Each row of a before or after table is a point. One or more steps were done to the points. Then noise was added and the rows were shuffled. The steps act on columns, c1 being the first. Write out the steps. A step turns or swaps two columns, mirrors them in a line or flattens them onto one, adds a multiple of one to another, or multiplies or shifts one. Angles are multiples of 10 degrees, from the lower column toward the higher: turns from -170 to 170, lines from 10 to 170 but not 90. Use the fewest steps. Two steps may share a column if one is a turn and the other turns, adds or multiplies; they go together, in the order done. Otherwise the lowest column goes first.

Before (13 x 2):
[[-0.48 -0.47]
 [ 0.01 -0.29]
 [ 0.43 -0.19]
 [ 0.11  0.74]
 [ 0.12 -0.47]
 [ 0.33  0.83]
 [ 0.37  0.74]
 [-0.07  0.17]
 [ 0.17  0.36]
 [-0.11 -0.35]
 [ 0.07 -0.59]
 [ 0.59  0.51]
 [-0.08 -0.17]]
After:
[[-0.61  0.07]
 [-0.32 -0.12]
 [ 0.86  0.36]
 [-0.26  0.01]
 [-0.16 -0.05]
 [-0.49  0.12]
 [ 0.76  0.37]
 [-0.49 -0.51]
 [ 0.35  0.19]
 [-0.22  0.44]
 [ 0.75  0.11]
 [ 0.17 -0.08]
 [ 0.49  0.57]]
Steps: swap c1 and c2

Before (13 x 8):
[[-0.30  0.16 -0.35 -0.44  0.05 -0.16 -0.07  0.15]
 [-0.18  0.14  0.83 -0.30  0.03  0.17 -0.41  0.12]
 [ 0.33 -0.31  0.66  0.68 -0.27 -0.14  0.78 -0.69]
 [-0.79  0.52 -0.26  0.64 -0.67  0.11 -0.58 -0.84]
 [-0.01  0.77  0.68 -0.08 -0.50 -0.85  0.73 -0.88]
 [-0.35  0.62 -0.11  0.31 -0.40  0.42 -0.01  0.22]
 [ 0.46 -0.10  0.29  0.38  0.10  0.18 -0.32 -0.22]
 [-0.58  0.36 -0.09  0.86 -0.02 -0.40 -0.32  0.04]
 [-0.19 -0.05 -0.37 -0.34  0.17  0.26  0.53  0.17]
 [ 0.13  0.73  0.75  0.23  0.12 -0.41  0.00 -0.33]
 [ 0.42 -0.51  0.04 -0.49 -0.89  0.31  0.65  0.31]
 [ 0.20 -0.53  0.52  0.61 -0.60  0.28  0.20 -0.20]
 [ 0.13  0.01  0.16  0.08  0.07  0.09  0.18  0.03]]
After (13 x 8):
[[ 0.20  0.41  0.51  0.64 -0.59  0.28  0.37 -0.21]
 [-0.32 -0.13 -0.35 -0.46  0.05 -0.17 -0.11  0.15]
 [-0.20  0.48 -0.37 -0.33  0.17  0.25 -0.22  0.18]
 [ 0.35  0.84  0.64  0.68 -0.29 -0.15 -0.12 -0.66]
 [-0.35 -0.32 -0.12  0.31 -0.41  0.42 -0.52  0.25]
 [-0.57 -0.44 -0.08  0.87 -0.03 -0.42 -0.15  0.04]
 [-0.77 -0.74 -0.25  0.63 -0.67  0.10 -0.14 -0.82]
 [ 0.11 -0.37  0.74  0.21  0.12 -0.43 -0.64 -0.29]
 [-0.17 -0.42  0.83 -0.30  0.03  0.16  0.08  0.14]
 [ 0.13  0.14  0.16  0.09  0.07  0.10 -0.11  0.03]
 [-0.02  0.28  0.68 -0.08 -0.51 -0.86 -1.02 -0.91]
 [ 0.47 -0.24  0.28  0.37  0.11  0.18  0.24 -0.20]
 [ 0.40  0.81  0.05 -0.49 -0.89  0.31  0.13  0.30]]
Steps: turn c2 and c7 by -120 degrees

Before:
[[-0.63  0.56 -0.47 -0.45  0.15 -0.53  0.01 -0.44  0.11  0.69  0.62 -0.11]
 [ 0.03 -0.11  0.91 -0.06 -0.08 -0.78 -0.36  0.30  0.18 -0.49  0.21  0.41]
 [-0.17 -0.76  0.81 -0.09 -0.22  0.66 -0.50  0.74  0.00  0.31  0.20 -0.29]
 [-0.49  0.54  0.80 -0.26  0.13 -0.13 -0.12 -0.58  0.52 -0.25 -0.03 -0.16]
 [ 0.05  0.37  0.06 -0.65 -0.50 -0.14 -0.01 -0.25 -0.28  0.53  0.50 -1.10]
 [-0.38 -0.48  0.05  0.36  0.33 -0.26 -0.45  0.38  0.62  0.05  0.32 -0.20]
 [-1.04 -0.01 -0.02 -0.17 -0.65 -0.16  0.15  0.23  0.91  0.56 -0.32 -0.38]
 [ 0.18 -0.04  0.28 -0.50  0.61  0.08  0.68  0.67  0.70 -0.03 -0.38  0.19]
 [-0.09  0.45 -0.44 -0.38  0.53 -0.12 -0.15  0.52 -0.49  0.03  0.39 -0.38]
 [-0.46 -0.59  0.69  0.54  0.25  0.09 -0.35 -0.23 -0.03  0.27 -0.48 -0.23]
 [-0.40 -0.51  0.29 -0.43 -0.38  0.03  0.14  0.23  0.50 -0.55  0.30  0.10]
 [ 0.10  0.53  0.09 -0.30 -0.36  0.55  0.07 -0.54  0.80 -0.50 -0.12  0.44]]
After, 12 rows:
[[-0.31  0.41 -0.43 -0.47  0.17 -0.57 -0.02 -0.46  0.07  0.67  0.56 -0.18]
 [ 0.39  0.31  0.01 -0.67 -0.53 -0.06 -0.04 -0.22 -0.28  0.55  0.48 -2.16]
 [ 0.53  0.01  0.27 -0.47  0.58 -0.14  0.69  0.69  0.68 -0.09 -0.40  0.37]
 [-0.09 -0.30  0.10  0.36  0.34 -0.47 -0.41  0.36  0.62  0.07  0.31 -0.41]
 [-0.20 -0.35  0.60  0.57  0.24  0.10 -0.39 -0.22  0.00  0.24 -0.45 -0.40]
 [ 0.20  0.28 -0.41 -0.36  0.53  0.11 -0.11  0.48 -0.48  0.09  0.41 -0.82]
 [-0.75 -0.04 -0.05 -0.19 -0.72 -0.39  0.18  0.23  0.88  0.53 -0.21 -0.72]
 [ 0.15 -0.51  0.82 -0.18 -0.21  0.63 -0.45  0.78 -0.04  0.36  0.20 -0.55]
 [ 0.33 -0.01  0.85 -0.10 -0.11 -0.78 -0.35  0.29  0.20 -0.45  0.20  0.87]
 [ 0.41  0.37  0.09 -0.32 -0.39  0.27  0.03 -0.57  0.83 -0.51 -0.13  0.86]
 [-0.22  0.35  0.79 -0.27  0.11 -0.24 -0.10 -0.56  0.50 -0.26 -0.03 -0.37]
 [-0.09 -0.38  0.28 -0.49 -0.38 -0.15  0.17  0.27  0.47 -0.54  0.36  0.19]]
Steps: shift c1 by 0.30; multiply c2 by 0.7; add -0.3 times c9 to c6; multiply c12 by 2

Before (11 x 20):
[[ 0.12 -0.73 -0.48  0.35 -0.48  0.21  0.15 -0.16 -0.50 -0.14 -0.15  0.49
  -0.12  0.15  0.25  0.37  0.12 -0.03  0.00 -0.47]
 [ 0.12  0.15  0.03  0.21 -0.05 -0.03 -0.08  0.24 -0.26 -0.29 -0.33  0.81
   0.50  1.14 -0.34  0.58  0.01  0.65 -0.05 -0.48]
 [ 0.66 -0.44 -0.66 -0.29 -0.95 -0.25  0.58  0.05  0.61  0.23 -0.82 -0.02
   0.34  0.00  0.32  0.00  0.95  0.19  0.54  0.15]
 [ 0.10  0.05 -0.36 -0.14 -0.13 -0.52  0.23  0.94  0.21 -0.16  0.33 -0.07
  -0.17  0.39  0.46  0.51 -0.37  0.56  0.39  0.52]
 [-0.13  0.36  0.47 -0.32  0.54  0.59 -0.30  0.67 -0.32 -0.06 -0.38  0.23
   0.31  0.50  0.51 -0.63  0.31  0.20 -0.20 -0.55]
 [ 0.07 -0.42 -0.36  0.38  0.89 -0.48  0.32 -0.26 -0.65  0.24 -0.99 -0.68
   0.08  0.65  0.53  0.10 -0.66  0.18  0.36 -0.33]
 [ 0.76  0.25 -0.68  0.15 -0.30 -0.16  0.01  1.18 -0.12 -0.65 -0.27 -0.37
   0.49  0.69 -0.05 -0.73  0.63  0.51 -0.17 -0.59]
 [ 0.02  0.16 -0.56  0.32 -0.03 -0.40 -0.38  0.30 -0.02 -0.20  0.13 -0.64
   0.27  0.80  0.46 -0.39  0.19 -0.42  0.35  0.06]
 [-0.48 -0.28  1.06 -0.20  0.27 -0.11 -0.05 -0.04 -0.07  0.31 -0.02 -0.57
  -0.43 -0.27  0.61 -0.83  0.54 -0.77  0.50 -0.92]
 [-0.48 -0.91 -0.95  0.42  0.09 -0.07  0.12 -0.46  0.33 -0.04 -0.59  0.45
  -0.06  0.30 -0.29 -0.28  0.00 -0.23  0.08  0.63]
 [ 0.09  0.32 -0.29  0.21 -0.01 -0.79 -0.21  0.14  0.09  0.54 -0.17  0.19
   0.18  0.17  0.51 -0.51  0.57  0.19  0.34  0.20]]
After, 11 rows:
[[ 0.64  0.32 -0.67 -0.03 -0.95  0.93  0.56  0.06 -0.53  0.23 -0.81 -0.20
  -0.08 -0.20 -0.31  0.28  0.12 -0.36  0.56  0.14]
 [-0.50  0.00  1.08 -0.35  0.28  0.56 -0.04 -0.03 -0.05  0.32 -0.04  0.19
  -0.24  0.32  0.50 -0.82  0.61 -0.88  0.51 -0.91]
 [-0.13 -0.52  0.50 -0.08  0.53 -0.05 -0.30  0.67  0.46 -0.05 -0.38 -0.69
  -0.04 -0.34 -0.33 -0.87  0.15 -0.29 -0.22 -0.54]
 [ 0.13 -0.01  0.02  0.39 -0.04  0.07 -0.07  0.27  0.63 -0.28 -0.34 -0.36
   0.23 -1.00 -0.47  0.26 -0.73  0.60 -0.05 -0.46]
 [ 0.11  0.60 -0.45  0.20 -0.49  0.01  0.15 -0.15  0.52 -0.15 -0.15 -0.40
   0.13  0.01 -0.14  0.11 -0.28 -0.49  0.00 -0.47]
 [ 0.13 -0.21 -0.34 -0.21 -0.09 -0.06  0.24  0.98 -0.02 -0.18  0.36  0.58
  -0.11 -0.48 -0.65  0.56 -0.26 -0.17  0.38  0.52]
 [ 0.09 -0.47 -0.27  0.22 -0.01  0.87 -0.21  0.12 -0.07  0.56 -0.17  0.24
   0.16 -0.16 -0.31 -0.49 -0.35 -0.27  0.36  0.23]
 [-0.49  0.95 -0.97  0.29  0.10  0.00  0.14 -0.44 -0.23 -0.03 -0.58 -0.20
   0.16 -0.40  0.19 -0.18 -0.42 -0.10  0.08  0.66]
 [ 0.07  0.20 -0.36  0.30  0.87 -0.32  0.30 -0.27  0.79  0.23 -1.00  0.98
   0.21 -0.37 -0.44 -0.31  0.22 -0.55  0.38 -0.35]
 [ 0.73 -0.24 -0.69  0.34 -0.28  0.62  0.02  1.17  0.36 -0.65 -0.23  0.01
   0.20 -0.67 -0.44 -0.91  0.43  0.28 -0.11 -0.62]
 [ 0.01 -0.30 -0.57  0.35 -0.02  0.38 -0.38  0.31  0.30 -0.19  0.12  0.53
   0.19 -0.73  0.27 -0.53  0.45 -0.49  0.38  0.03]]
Steps: turn c2 and c15 by 160 degrees; turn c15 and c18 by 70 degrees; flatten c4 and c13 onto the line at 30 degrees; turn c6 and c17 by -120 degrees; turn c12 and c17 by -120 degrees; turn c9 and c14 by -160 degrees; add -0.5 times c9 to c16
